Each row is a point. Examples show where two turns around zero, p and q, send a point. Where does a point land after both, in the order given? Backwards means that the second turn is done in reverse. Each puzzle has new turns, and all numbers are rounded.

Turn p:
0.31,-0.20 -> -0.25,-0.27
-0.19,-0.06 -> -0.02,0.20
-0.12,0.27 -> 0.29,0.07
Turn q:
-0.13,0.27 -> 0.06,-0.29
-0.27,0.09 -> 0.24,-0.15
0.20,-0.05 -> -0.18,0.10
0.38,-0.11 -> -0.34,0.20
-0.18,-0.20 -> 0.22,0.15
Where do these land?
p, then q: -0.08,-0.40 -> 0.33,-0.24
q, then p: 0.13,0.20 -> -0.13,0.20
q, then p: -0.05,0.20 -> -0.20,0.04

Turn p:
0.15,-0.43,-0.27 -> 0.47,0.18,0.16
-0.26,0.04,-0.03 -> -0.05,0.08,-0.25
-0.03,0.21,0.30 -> -0.25,-0.26,-0.07
0.15,0.17,0.00 -> -0.16,-0.01,0.16
Turn q:
0.26,-0.07,0.24 -> -0.30,0.00,-0.20
0.29,-0.35,-0.09 -> 0.04,0.08,-0.46
-0.09,-0.14,0.03 -> 0.03,0.17,-0.01
-0.18,0.30,-0.11 -> 0.11,-0.17,0.30
-0.28,0.28,-0.06 -> 0.11,-0.09,0.38
Where do these land?
p, then q: -0.20,-0.01,0.28 -> 0.28,0.11,-0.17
p, then q backwards: -0.01,0.12,0.31 -> 0.25,0.21,0.03
q, then p backwards: -0.05,0.08,-0.37 -> 0.07,-0.36,0.12
p, then q: 0.26,-0.19,-0.22 -> -0.37,-0.13,-0.03

Turn p:
-0.08,-0.22,0.52,-0.05,-0.23,-0.23 -> 0.17,-0.46,0.30,-0.26,0.09,0.15
0.01,0.18,-0.26,-0.17,-0.12,-0.31 -> 0.15,0.08,-0.28,-0.05,0.35,-0.10
-0.05,0.01,-0.05,-0.29,0.20,0.18 -> -0.11,0.34,0.15,-0.12,0.01,-0.02
-0.06,-0.06,0.10,-0.10,-0.13,0.35 -> -0.15,0.08,0.06,-0.16,-0.18,0.28
-0.29,-0.14,0.02,-0.03,-0.13,-0.32 -> 0.23,-0.14,0.11,0.07,0.33,0.17
0.16,0.27,-0.12,0.31,0.25,0.28 -> -0.36,0.08,-0.16,0.26,-0.27,-0.22
0.32,-0.03,-0.21,0.34,0.15,0.06 -> 0.05,0.01,-0.19,0.27,-0.33,-0.25
Turn q:
0.33,0.10,0.01,0.09,-0.39,-0.13 -> -0.26,-0.13,0.23,0.18,0.34,0.08
-0.17,0.12,0.42,-0.01,0.33,-0.26 -> -0.01,0.23,0.20,0.16,-0.47,-0.23
-0.38,-0.20,-0.03,0.20,-0.26,0.10 -> 0.24,0.30,0.04,-0.23,0.31,-0.09
0.13,-0.33,-0.23,-0.13,0.10,-0.19 -> -0.02,-0.21,0.13,-0.32,-0.12,0.25
0.15,-0.03,-0.19,0.14,0.07,0.49 -> 0.04,0.04,-0.46,0.05,0.15,0.29
0.00,0.07,0.20,-0.27,0.27,0.16 -> -0.15,0.01,-0.26,0.01,-0.32,-0.16
0.29,-0.10,-0.29,-0.18,-0.26,-0.28 -> -0.16,-0.44,0.25,-0.15,0.19,0.14
-0.04,0.21,-0.05,0.01,0.13,0.16 -> 0.11,-0.03,-0.21,0.17,-0.05,-0.05
-0.32,0.15,0.15,0.16,-0.01,-0.05 -> 0.21,0.24,0.09,0.12,0.00,-0.23
Where do these land?
q, then p: 0.09,0.17,0.00,-0.02,0.37,-0.29 -> 0.12,-0.33,-0.12,-0.07,-0.20,0.27
p, then q: -0.20,0.03,0.14,0.15,-0.25,0.01 -> 0.04,0.18,-0.22,-0.22,0.02,0.12
q, then p: -0.09,0.03,-0.06,-0.01,0.18,0.29 -> 0.08,0.18,-0.30,0.06,-0.02,-0.03
q, then p backwards: -0.29,0.12,-0.07,0.02,0.31,-0.09 -> 0.30,-0.32,-0.09,0.08,0.02,-0.05
p, then q: 0.08,-0.14,0.24,0.00,-0.21,0.07 -> -0.23,0.01,-0.11,-0.23,0.11,-0.03
q, then p: -0.40,-0.40,-0.02,0.05,-0.13,-0.06 -> -0.11,0.13,0.02,-0.46,0.16,-0.28
q, then p: 0.33,0.19,-0.12,0.32,0.09,0.07 -> -0.18,-0.01,-0.03,0.29,-0.38,0.10
p, then q: 0.48,0.00,-0.11,-0.52,-0.36,0.00 -> -0.21,-0.73,-0.15,-0.11,-0.02,-0.15

Turn p:
-0.02,-0.02,-0.04,0.13,0.16,-0.07,-0.14,-0.09 -> -0.02,0.20,-0.01,-0.05,-0.07,0.13,-0.08,0.07
-0.21,-0.08,-0.11,-0.05,0.13,0.15,0.06,-0.12 -> -0.08,-0.11,0.16,-0.18,-0.14,0.05,-0.16,0.00
-0.16,0.04,-0.04,-0.83,-0.36,-0.14,0.19,-0.14 -> 0.06,-0.60,0.04,-0.27,0.67,-0.01,-0.09,-0.15
-0.11,-0.17,0.08,0.12,0.20,-0.20,0.02,0.05 -> -0.08,0.19,-0.02,0.01,-0.09,0.17,-0.07,-0.25
0.55,0.62,0.09,-0.22,0.11,0.16,0.52,0.31 -> 0.23,-0.26,0.37,0.21,0.11,-0.01,0.91,0.10
-0.09,-0.09,-0.04,0.15,-0.73,0.23,-0.05,0.07 -> -0.17,-0.26,-0.34,0.17,0.03,-0.59,-0.16,0.15
-0.11,-0.16,0.09,0.19,0.20,-0.11,-0.02,-0.10 -> -0.11,0.17,-0.01,0.05,-0.15,0.21,-0.16,-0.11
0.17,0.03,-0.18,0.18,-0.02,-0.15,-0.01,-0.15 -> -0.14,0.24,0.08,0.09,0.12,-0.01,0.00,0.17
-0.10,-0.11,-0.10,0.05,0.17,-0.02,-0.21,0.37 -> 0.15,0.25,-0.10,-0.23,-0.18,-0.13,0.03,-0.22
-0.15,0.13,0.17,0.17,0.17,0.03,-0.21,-0.10 -> 0.00,0.07,-0.19,-0.05,-0.23,0.25,-0.03,0.13
0.23,-0.17,0.08,0.12,-0.03,0.12,-0.12,-0.09 -> 0.15,0.10,0.03,0.25,-0.07,-0.06,-0.16,0.11
Turn q:
-0.22,-0.04,-0.24,0.09,-0.12,0.02,-0.04,-0.16 -> -0.23,0.04,-0.16,-0.06,-0.16,-0.02,0.22,0.02
0.42,0.15,-0.20,0.07,-0.12,-0.17,0.06,-0.04 -> 0.16,-0.09,-0.03,-0.43,0.13,-0.18,-0.02,0.12
-0.12,-0.09,0.12,-0.24,-0.16,0.16,0.04,-0.05 -> -0.09,-0.18,0.18,0.22,-0.03,-0.03,0.14,-0.07
0.06,-0.10,-0.27,-0.04,0.11,0.17,0.11,0.03 -> 0.13,0.04,-0.08,0.02,-0.24,-0.25,0.03,0.01
-0.20,-0.09,0.06,1.19,0.09,-0.26,0.28,0.06 -> -0.22,0.03,-1.08,-0.08,0.11,0.33,-0.48,0.22
-0.18,0.12,0.49,-0.34,0.31,-0.03,0.14,-0.11 -> 0.01,-0.13,0.43,0.21,-0.15,0.38,-0.29,-0.18
0.16,0.09,0.18,-0.10,-0.06,0.25,-0.05,0.06 -> 0.26,-0.13,0.12,0.14,0.12,0.05,0.12,-0.01
0.25,-0.38,-0.01,-0.07,0.01,0.05,-0.17,-0.10 -> 0.07,0.02,-0.04,0.00,0.12,-0.27,0.05,-0.39
-0.15,0.09,0.13,-0.32,0.18,0.10,-0.22,0.13 -> 0.08,0.22,0.35,0.23,-0.04,0.13,0.07,-0.05
-0.14,0.03,-0.11,-0.15,-0.15,-0.20,0.04,0.25 -> -0.22,0.10,0.17,0.04,0.07,-0.14,-0.04,0.26
0.09,0.20,-0.16,-0.09,-0.10,-0.10,-0.19,-0.07 -> 0.01,0.10,0.13,-0.26,0.06,0.00,0.20,0.07
Where do these land?
p, then q backwards: -0.04,0.28,-0.21,0.19,-0.16,-0.05,0.32,-0.09 -> -0.28,-0.01,-0.12,-0.13,-0.42,-0.12,-0.03,0.00
p, then q backwards: 0.01,-0.09,0.21,-0.23,0.33,-0.25,0.00,-0.02 -> 0.06,0.13,0.34,0.05,0.21,0.03,-0.25,-0.18
q, then p: -0.02,-0.10,-0.22,0.01,-0.23,0.21,0.23,-0.11 -> -0.24,0.07,0.04,0.05,0.18,-0.19,-0.10,-0.27
p, then q: 0.17,0.24,-0.29,0.00,-0.18,0.22,0.15,-0.36 -> -0.07,0.21,0.03,0.41,0.21,0.01,-0.37,0.11
q, then p backwards: -0.20,-0.15,0.08,0.17,0.15,0.13,-0.24,-0.15 -> -0.05,-0.04,0.26,0.16,0.11,-0.28,0.03,0.16
q, then p backwards: 0.09,0.04,0.02,0.17,-0.40,-0.06,0.04,-0.11 -> -0.16,0.29,-0.02,-0.19,-0.24,-0.07,0.07,-0.04
q, then p backwards: -0.26,0.11,0.14,0.27,0.04,0.21,-0.37,0.33 -> 0.38,0.17,0.24,0.21,0.05,-0.38,-0.16,-0.11
q, then p: -0.01,0.05,-0.14,-0.49,0.16,-0.43,-0.25,0.24 -> 0.15,-0.22,-0.44,0.00,0.02,0.48,0.31,0.00
q, then p: 0.01,-0.30,0.01,-0.29,0.45,-0.40,0.02,0.12 -> 0.09,0.03,-0.52,-0.07,0.13,0.36,-0.07,0.33
p, then q: 0.19,-0.19,0.22,0.23,0.18,0.19,-0.22,0.22 -> 0.10,-0.20,-0.15,-0.33,0.29,-0.02,0.19,0.19
p, then q: 0.07,0.09,0.19,-0.05,-0.33,0.22,0.31,-0.06 -> -0.22,0.04,-0.35,0.13,0.07,-0.16,-0.25,-0.14

Turn p:
0.03,0.02,-0.24,0.37,-0.31,0.13,0.00,-0.32,-0.03 -> -0.35,-0.27,-0.19,-0.27,-0.08,0.29,-0.11,0.08,0.00
0.23,0.16,0.14,-0.32,0.00,0.01,-0.07,-0.09,0.15 -> 0.10,-0.06,0.07,0.14,-0.27,-0.15,0.29,0.09,-0.09
-0.03,-0.24,0.16,-0.34,-0.33,-0.07,-0.14,0.28,0.15 -> 0.27,-0.17,-0.20,0.42,-0.04,-0.07,0.05,-0.32,-0.04
-0.34,-0.20,-0.24,0.16,0.26,-0.20,0.09,0.28,0.34 -> 0.30,-0.16,0.22,-0.16,0.31,-0.17,-0.38,-0.15,0.26
0.02,-0.17,0.30,-0.02,0.44,0.05,0.13,0.00,0.03 -> 0.16,0.23,0.34,0.15,0.18,0.09,0.14,0.16,0.19
0.23,0.16,-0.26,0.31,-0.15,0.12,-0.15,0.15,-0.19 -> -0.22,-0.03,-0.38,-0.32,0.18,-0.06,0.11,0.03,-0.10
-0.24,-0.09,0.39,-0.29,0.21,-0.05,-0.24,-0.18,0.10 -> 0.29,0.17,0.37,0.16,-0.24,0.19,0.15,-0.23,0.02
0.16,0.28,0.14,0.24,0.23,-0.19,0.21,-0.28,-0.27 -> -0.19,0.40,0.02,-0.20,-0.19,0.05,-0.02,0.40,0.17
0.21,-0.13,-0.38,-0.17,-0.12,0.06,0.10,0.13,-0.47 -> -0.53,0.08,-0.19,0.17,0.21,-0.28,-0.01,-0.12,-0.13
-0.27,0.22,-0.02,0.07,-0.22,0.14,0.06,0.03,0.19 -> 0.18,-0.19,-0.06,-0.11,-0.06,0.11,-0.23,0.06,-0.28
Turn q:
0.18,0.02,-0.13,-0.18,-0.35,0.00,-0.38,0.09,-0.16 -> 0.04,0.17,-0.02,-0.19,0.11,0.19,-0.03,-0.51,0.10
0.04,-0.33,0.11,0.31,0.02,-0.14,0.04,0.18,-0.18 -> 0.40,-0.25,-0.11,0.12,0.12,0.08,0.06,0.08,0.16
0.07,-0.05,-0.45,-0.35,-0.19,0.23,-0.25,0.13,-0.34 -> -0.16,0.09,0.11,-0.48,0.06,0.22,0.24,-0.38,0.31
-0.05,0.10,-0.30,0.03,0.10,-0.09,-0.07,-0.13,0.37 -> -0.36,0.20,-0.08,0.21,0.09,-0.15,-0.03,0.06,0.14
-0.03,-0.27,0.47,0.20,0.15,0.19,0.01,0.23,-0.04 -> 0.30,-0.55,0.02,0.07,-0.13,-0.06,-0.15,0.02,-0.06
0.00,0.28,-0.05,0.22,0.20,-0.01,0.10,-0.37,0.13 -> -0.16,0.20,-0.25,-0.01,0.00,-0.25,-0.12,0.33,-0.14
-0.07,-0.06,0.10,0.10,-0.26,0.13,0.09,0.36,-0.15 -> 0.35,-0.14,0.29,-0.08,0.06,-0.10,0.05,-0.14,0.07
-0.27,0.23,0.02,-0.32,0.04,-0.20,-0.09,-0.01,-0.09 -> -0.14,0.23,0.25,-0.06,-0.10,0.30,-0.20,0.09,-0.03
-0.11,0.06,-0.16,-0.24,-0.10,-0.05,0.06,-0.42,0.17 -> -0.40,0.21,0.01,0.01,0.18,0.07,0.08,0.07,-0.25
0.24,0.02,0.37,0.23,0.40,-0.08,0.49,-0.05,0.29 -> 0.15,-0.15,-0.21,0.41,-0.39,-0.30,0.10,0.39,-0.29
Where do these land?
p, then q: -0.01,-0.41,-0.12,0.18,-0.09,-0.14,-0.22,-0.08,0.12 -> -0.41,-0.20,-0.11,0.16,0.17,-0.10,0.06,0.02,-0.15
p, then q: -0.05,0.45,-0.09,-0.09,-0.20,0.13,0.09,-0.10,0.44 -> 0.34,-0.14,0.04,-0.04,0.08,0.36,0.27,-0.37,0.09
p, then q: 0.19,0.15,0.31,-0.19,-0.24,-0.14,0.36,0.06,-0.34 -> 0.28,0.34,0.10,-0.09,0.18,-0.31,-0.13,0.02,0.40
q, then p: 0.03,-0.04,0.32,0.08,-0.12,0.16,0.19,0.33,-0.13 -> -0.13,0.03,-0.21,0.31,-0.09,0.05,0.25,0.08,0.28
q, then p: -0.11,-0.08,-0.44,-0.25,0.30,0.03,0.12,-0.11,0.15 -> 0.32,-0.09,0.10,0.06,0.14,0.07,-0.48,0.03,-0.18
q, then p: -0.15,0.03,-0.20,-0.17,0.05,-0.04,-0.27,0.09,-0.03 -> 0.22,-0.16,0.20,-0.05,-0.09,0.15,0.04,-0.04,-0.17
p, then q: -0.08,-0.02,0.17,0.28,0.19,-0.24,-0.18,0.06,0.14 -> -0.25,0.11,-0.08,0.12,-0.24,-0.13,0.09,-0.24,-0.17
p, then q: 0.25,-0.13,-0.37,0.09,0.27,0.00,-0.19,0.05,-0.14 -> -0.26,0.04,0.18,0.24,-0.10,0.19,-0.01,0.37,-0.13
q, then p: -0.27,-0.15,-0.27,0.32,0.05,0.05,-0.12,-0.23,-0.08 -> 0.24,-0.01,0.34,-0.08,0.25,-0.29,0.01,-0.15,0.08
q, then p: 0.19,0.23,0.70,-0.25,-0.21,0.20,0.22,-0.07,-0.12 -> -0.52,0.39,-0.39,0.31,-0.20,0.14,0.20,-0.13,-0.10
